Each row of a before or after table is a point. One or more steps were done to the points. Then noise was added and the rows were shuffled. The steps act on how far a point lies along the listed directions, d1 being the first. What was done? A step turns or swaps two directions, mirrors them in a line or flattens them onto one, adds a multiple of one to another, or multiplies one. Angles are multiples of 10 degrees, from the lower direction toward the higher: turns from -170 to 170, lines from 10 to 170 but not 90. Use the fewest steps. Two steps may share a direction if one is a turn and the other turns, adds or multiplies; they go together, in the order done. Otherwise the lowest direction goes first.

Directions:
(1): [ 38 -32]
(2): [-32 -38]
Before:
[[ -9 -54]
 [ -5  37]
 [ -4  91]
 [ 11  38]
 [-19  77]
 [  3 -26]
 [ 49  -3]
 [ 19  -8]
 [  9  48]
 [  1  11]
 [ 21 -23]]
After (11 x 2):
[[ 51   9]
 [ 57  51]
 [ 14   6]
 [-51 -16]
 [ 42  11]
 [ -4 -32]
 [ 26 -49]
 [-21 -14]
 [ 82  40]
 [  1 -22]
 [ 33  14]]
Steps: turn d1 and d2 by 60 degrees

Directions:
(1): [ 19  33  11  -1 -18  75]
(2): [-44  66  15 -13 -16 -24]
(3): [  7  -6  23  65 -50 -14]
(4): [-12  -3 -72  -8 -46   4]
(5): [ -4  30 -37  54  48   5]
(6): [ 71  33 -10 -12  -6 -33]
Before (9 x 6):
[[ -7  13 -41 -33 -22  12]
 [ -4 -25 -34  -6  19 -33]
 [  4  -5 -27 -10  29   0]
 [ 15  -7  12 -50 -32   2]
 [  2   6 -31  -4  25  14]
 [ 29   4 -10  61 -50 -21]
 [ 57  16 -27  -6  -4 -23]
 [  9  35 -24 -18  -7   5]
 [ 15   5 -53 -15  19  22]]
After (9 x 6):
[[ -19   36  -51   17   58    9]
 [   4  -45   75 -122  -89   11]
 [ -30   50  -64    7   50   20]
 [  23   34  -41   -7   12  -17]
 [ -35   30    7  -50  -10    1]
 [ -19   36    7   -5   20   23]
 [  -1   30  -49    3   46   10]
 [   4   40    2   96  -51    1]
 [  15   43  -15    3   -8   53]]
Steps: turn d1 and d6 by -80 degrees; turn d2 and d4 by -70 degrees; multiply d3 by 1.3; multiply d5 by 3

Directions:
(1): [ 61  24  17  -9 -13 -11 -68  -7 -60  -6  26]
(2): [-11  41   8 -43  50 -70   3 -11  -7  26 -44]
(3): [ 66 -17 -14 -61  -8 -10  45  18  30  22  37]
(4): [ 52 -10   5  54  33  24  34  14 -33  47 -43]
Before, 11 rows:
[[ 30 -23  -1  15 -36  50  -2  -2 -20  -3  51]
 [-36 -11 -16 -17  46 -26  68   6  51  11 -33]
 [-36 -14  -1 -27 -81   5 -74  -9   5 -65  57]
 [-20  13  17  46   4  -6 -83  -9 -58  -2 -31]
 [-21  -9  10  31   2   9 -38   3 -34  -5 -13]
 [-66  10  13  44 -37  29 -81  -9 -37 -45  -9]
 [ -3   5  11  -3  20 -29  21   1 -19  19 -34]
 [  5  -5  20 -36  77  -6  91  -1  17  51 -40]
 [ 19 -27 -29  33   8  46  37  14   9   7 -17]
 [-17  31  -7 -17  32 -51  -3 -19  16  -9 -56]
 [-41  31  -7  40  44  -7  -1 -16 -12 -20 -63]]
After, 11 rows:
[[   0  -31   -4   24  -51   64  -22   -8  -17  -23   57]
 [ -16   10    4  -39    8  -41   16   -1   -2   -4   -8]
 [  42  -33   -9  -15  -15   10    8   23  -11   17   24]
 [ 105  -43   -6   12  -22   51   36   33  -24   41   13]
 [  61  -44    7   98  -28   77  -10   23  -60   16  -19]
 [ -25   -6  -32  -30  -11    2   11   -4   39  -28   19]
 [  18   28  -11  -20   44  -59   23   -8    9   13  -59]
 [  45   15  -19  -51   41  -31   58    4   32   14  -17]
 [ -73   19  -10  -33   69  -70   46  -10   46    4  -62]
 [ 100  -33   -2  -24  -24   14   -6   24  -13   33   41]
 [-101   37   23  -88   64  -57   25  -36   44   -4  -27]]
Steps: add -0.7 times d1 to d2; turn d3 and d4 by -150 degrees

Directions:
(1): [-39  62  -8  53 -26  20   2  30  18 -49  28  -3  68 -29 -14  15  54  36
 -36 -16]
(2): [-17  15 -21 -20  18 -16  33 -39  10 -71  23  20 -40 -28  32  18 -80  57
 -33  -5]
(3): [-33   8 -44  15  30 -38  -1  28   7  36   1 -89  15 -23  67   4 -17  14
  50 -34]
(4): [-22 -34  75  -2 -44  32 -31  30  52  -6  52 -11  23  29   9 -16 -66   3
  21 -30]
(5): [-21  44  67 -63  26 -49  34  10 -40 -16 -19 -14  11  35 -39 -26  16  36
  23 -46]
(6): [ 36 -60  -2   2 -62  15  35  12 -38   2 -33 -16 -14 -36   1  21   8  18
 -33 -93]
Before, 14 rows:
[[-13  43 -11   5  27 -26   9 -10   8 -34  -5  20  -2 -11   7   1   2  27
    4  23]
 [ 10 -37  27 -44  15 -36  23   5 -29  22 -16 -25 -39  -1  42   3 -73  10
   26 -62]
 [  3 -46  45 -47 -30  -4  -5   9 -10  23   0  -6 -21  21  -5 -11 -56 -11
   19 -36]
 [-11  40 -12  -7  26 -25  26 -36 -18 -42  -7  31  -3 -18   3   9  -2  50
  -24  -1]
 [ 26 -40   1  11 -23  20  -4 -11  16  -8   1  49 -19 -10 -10   8  10  -3
  -24  10]
 [ -1 -45  48 -49 -19 -35  44  11 -13  -4  -5 -35  -9  21  31 -13 -49  21
    2 -92]
 [ 39 -33  59  -9 -26  18  17  21 -35  39 -36  13   2  25 -50  -3  49 -27
  -12  -9]
 [-12  11  13 -10  19 -18   1 -19  -2 -27   4  20  -5  22 -17  16 -14  23
   -9  37]
 [-11 -31  36 -27  -3 -15 -10   7  -6   9 -21 -20 -30  11  27  -9 -45  10
   14 -37]
 [ -9  -8  23   5 -11  36 -31 -13  25  -4  30  44 -11   8   6  -6 -19 -21
    1  54]
 [ -2 -41   3   5 -12  24   0 -14  51  -3  26  -1 -22  -3  26   6 -66   2
   13  11]
 [-11 -43  32 -44   3 -18  -5  22   0  36  -2 -67 -11  19  42 -27 -61   8
   47 -37]
 [ 14 -13  12   9 -41  26  14  12 -30  13 -24   1  -1  -5 -11   0  51  -9
   -6   1]
 [ 35 -42   7 -42 -16  -7  13  -7 -13  28 -29  -3 -41  16  18 -15 -43  -5
   26 -29]]
After (14 x 20):
[[   5  -26  -21   13   16  -15  -23   -6    1   26  -11  -11   -7   14
    12   19   -5  -13   11   43]
 [ -21  -12   82  -31   -6    9  -25   -2   23  -21    9   28  -24   37
     0  -21  -58    9    2    2]
 [ -24   -1  119  -63    0  -17   -2    2   34  -25   44   28   15   88
   -23  -45  -58    0   12   -3]
 [ -26   39   -8   -4    4  -18   34    6  -29  -16  -11  -28    0  -17
    23    4   23   37    7   -7]
 [ -44   48    3  -11   47  -43   40   13   -2  -23   10  -45    4  -14
    38    8  -34   55    9  -12]
 [ -10  -53    8   13  -39   30  -24   11   23   23   26  -24   -9  -19
    54    4  -48   -5   18  -25]
 [   3    0   91  -57   12   -7    0  -16   -1  -23   15   64  -27   47
   -25  -16  -67   -4    2   10]
 [ -36  -17   76  -50  -23    1  -20    6   33  -16   48    7   -4   40
     2  -17 -108   12   22  -18]
 [  24    9  -33    8   45  -26  -10  -23  -36   57  -45   14   -2    8
    -8   -3   61  -29   23   45]
 [  25    3  -35   23   15   -5  -12   -5   -4   24  -32   25   -8   -5
    -1    2   48  -28   15   42]
 [ -15  -21  102  -48  -33   41  -23   -3   46  -54   55   44   -2   50
   -18  -30  -90   22  -21   15]
 [   6  -34   -3   -9    2  -28   14   13   -3   20  -14  -28  -12  -14
    28   -2   -3   22   20  -43]
 [  12  -79   69  -13  -54   42   -4    9   41    9   20   -2  -14   23
    -1   -9  -64   -6   15  -38]
 [   8    4   32  -56    1   -9   20  -22    4  -26   -1   28  -36   26
     5  -21  -61   26   10   -9]]
Steps: turn d1 and d2 by -130 degrees; turn d1 and d3 by -160 degrees; multiply d4 by 2; turn d5 and d6 by -80 degrees

Directions:
(1): [-48  -5 -61 -25 -37  13   2 -33  21 -30 -18 -57  18 -27  61  40  21  20
  55 -26  37 -71 -29   3 -40  32 -63   1 -17 -18  -1 -58 -14 -25   4   2
 -77  -2  31  32  37  -3  50 -38  34  17 -43 -12]
(2): [-70 -75 -27  -6  -1  56  -2 -37 -31  18  -3  -1 -15 -55 -21   4 -11  55
 -29 -10  -8 -17  -7 -50  -7  -1  -1   3 -26 -29 -46  -1  26 -36 -12  60
  31 -55  44 -26 -69  30  22  26 -19 -76  62  -8]
(3): [ 42  28 -40  15 -30  31  14 -23 -25 -11 -32  21  23 -40   9 -13 -15  25
 -14 -10   3  -8  17 -24 103 -50 -63  -8 -15  11  -4  12 -16  50 -50  51
  58  25  32  -6 -34 -45 -13 -16  18  24 -92 -59]
(4): [-12  28  15   0  38  26 -21  44 -32 -49  27  -6  90  15   1   8 -28  13
  -7 -50  52 -20  26 -42   3  44  26  -9 -39  -8 -41  41 105  23  27 -23
  18  31 -27  -7  45 -42  37 -38 -15 -40   4 -46]
(5): [-14 -19  33   4  15   3 -23  -3  48  24   2  13  25 -10  78  34 -69   2
 -26  42  27  70 -63  26  17 -21 -28 -47   0 -33  29  -9  61 -33  48  37
 -28  25  -1 -31   4  -9 -43  58  72   3   5 -49]
Before, 11 rows:
[[ 22  -2  22   0   2 -40   5  -3  76  29 -40 -12 -23  15  56  26  14 -62
   30  36  30  12 -32  60 -45 -15 -32 -22  14   8  58 -63 -40 -17  10 -31
  -94  23  -5  26  53   4  -6   2  48  82 -28  17]
 [ 41  -7   9  12 -22  12  12 -20 -13  21   0  31  -5 -25  -9   2  -9  -5
  -43  19  -2  19  19 -10  96 -42  -2   9  -4  23 -19  33  -7  35 -20  30
   97  14  13 -41 -42  -7 -20  -2  -9   1 -12 -42]
 [  7  15  31 -12  35 -20 -21  14 -20 -36  34   0  41  24 -33 -10  -2 -16
   -3 -31  15 -11  44 -14  -3  33  13  15  -8   5 -21  43  50  38  12 -43
   34   9 -44   6  20 -11   5 -17 -35 -11  34  -7]
 [ 42  54  14  20 -17 -33   3  18 -12  25 -11  20   3  17 -31 -29  -3 -13
   12 -11 -10   5  21  29  36 -11   0  15  -5  26   4   9 -24  54 -44 -25
   33   5   1  19  15 -14  -2 -23 -18  35 -41  30]
 [  5  -6  25  -6  15 -29  13  31  40  19  -9  16 -20  45  15   1  -4 -52
    4  30 -25  59  -7  42 -34   8  15  17  41  -4  52  -6 -19   8  13  -9
  -34  -6 -20   2  15  26 -33  29  12  52  27  28]
 [ 14  22  -8 -18  15   0  22  24  -8 -35  -6 -12  10  15 -32 -14  22  -3
    5 -33  12 -39  21 -10   9  -1  -3  18 -10  17 -17 -13   4  14 -25 -13
    8  13 -26  26   6 -21  28 -48 -17  11 -29  -9]
 [ 38  30  15 -15  -5 -41 -19  11  49 -10 -13  -8   5  38  54  10   8 -48
   12   0  12  15 -19  58   7  -6 -29  -4  12   7  46 -11 -17  33  43 -24
  -40  49 -14  11  48  -4  -7 -12  22  60 -43   1]
 [ 87  69  25  18  18  19   5  34 -84 -45  17  52  70  32 -85 -66 -14  -3
  -33 -56  -8  -9  92 -50 110   7  35  -5 -17  37 -40  74  23 107 -39 -20
  115  35 -13  -3  -8 -55   4 -66 -71   9 -53 -35]
 [ 17  20  24  -5  17 -44  -4  25 -21  -9  32 -22 -16  45 -64 -15  32 -20
   23  10   9   0  28 -19 -62  51  58  12  -1  -8 -12  24  -8   1  12 -62
  -25   5 -31  12  29   9  14 -30 -32  -4  51  37]
 [ 61  66   5   3   0 -29   3  20  44 -16 -17  -3  56   6  81  29 -30 -26
   10  32  23  35  -8  55  72 -28 -65 -30   6   2  40   1  18  34  17  11
  -17  55  11 -10  51 -58 -28 -15  76  58 -80 -40]
 [ 18   9 -23  10   9  28   8  14 -35 -39   5  16  26  -9 -72 -11  23   8
  -19 -37  10 -24  58 -36  63 -17   6  15 -24   2 -17  34  10  66 -33 -14
   58  16  -3 -12 -16 -24  24 -35 -18 -22 -27 -23]]
After:
[[  34   -1   37   -2   17  -39   -1  -13   -1   12   13   20  -29   13
   -55  -31   14  -30  -18   14  -34   19   33   16   13  -16    4   18
    27   14   11   26  -29   33  -13  -22   44  -10  -31   -1  -27   18
   -38   22  -29   15   38   24]
 [  26   42    4   13  -33  -36    5    6    2   23  -18    6  -11   10
   -15  -14    3  -12   33   -7   -7  -11    7   39   11    0  -12   21
    -1   25    9  -17  -42   34  -39  -27    2   -6    9   28   20    0
     5  -26  -10   40  -37   44]
 [  25  -19  -16   12    1    2   16   -1  -11    0    4   21  -33   -5
   -84  -19   43  -10  -21    2  -29   -1   44  -10   35  -32   14   22
     6    9   12   16  -44   39  -32  -14   43   -9   -2  -12  -44   11
    -2    1  -17   -6    3   18]
 [ -12    4   -9  -20   -5  -11   19   14   37   -8  -21  -11    6   26
    46   22   -2  -34   33    8    1   18  -18   36  -31   21  -30   17
    28  -14   42  -22  -14   16   11   -2  -59    2    1   16   35    1
    -6    1   35   61  -15    1]
 [  27   16   14   -7   28   -9   22   33   -8  -18    4    9   -8   28
   -52  -27   24  -15  -12  -17   -5  -10   29   -6   13   -9   20   16
     1   19  -10    2    0   17  -25  -17   27   11  -36   18   -9   -7
    11  -29  -28    3   -8    3]
 [  61   60   38    6   20  -43   -1   42   43  -13    3    6   51   31
    63   24  -34  -35   -2   32   20   53   -5   57   49  -13  -29  -24
    10    4   38   21   37   26   34   -8  -18   52   -5  -17   55  -47
   -33   -7   61   40  -38  -24]
 [  40   40   24  -12    9  -29  -24   26   36  -23   -5   -6   31   46
    48   12   -2  -39    6  -12   26   11   -9   42   12    7  -17   -9
     4    8   32    4   12   44   53  -30  -25   59  -23    6   57  -11
     0  -17   17   44  -43  -14]
 [  16   24   23   -1   29  -12  -11   31   45  -19  -23  -18   59   16
    60   35  -15  -53   20  -12   76   -8   -4   15  -24   16  -24  -28
   -20    4   22  -26   46    8   32  -43  -78   55  -23   22   90  -41
    30  -36   39   53  -39  -30]
 [   9  -31  -15  -10  -46   -1   24  -46   16   30  -10   -2  -34  -33
    13   21   13   -6   -3   29   -3  -10  -12   12   39  -28  -25   15
     4   14   -5  -18  -52    0  -12   23   37   -8   29  -25  -29   25
    -3    5    6   23   -6   -9]
 [  45   18    3    0   -4  -46    7    3  -21    8   14   -9  -40   32
   -59  -23   42  -14   15   20  -12    8   28   -9  -25   18   32   13
    10   -2    0   13  -47    9  -13  -36  -10    1  -11   11    1    4
    -1  -21  -21   16   21   32]
 [  84   16   21   11  -26  -28   29  -19  -28   31   -8   53  -67   32
   -93  -70   34  -32  -18   21  -86   24   48   17   65  -32   24    6
    47   45   22   11 -118   54  -59  -12   68  -21    9    8  -58   30
   -43   -4  -60   58  -15   53]]
Steps: turn d1 and d4 by 90 degrees; multiply d3 by 0.4
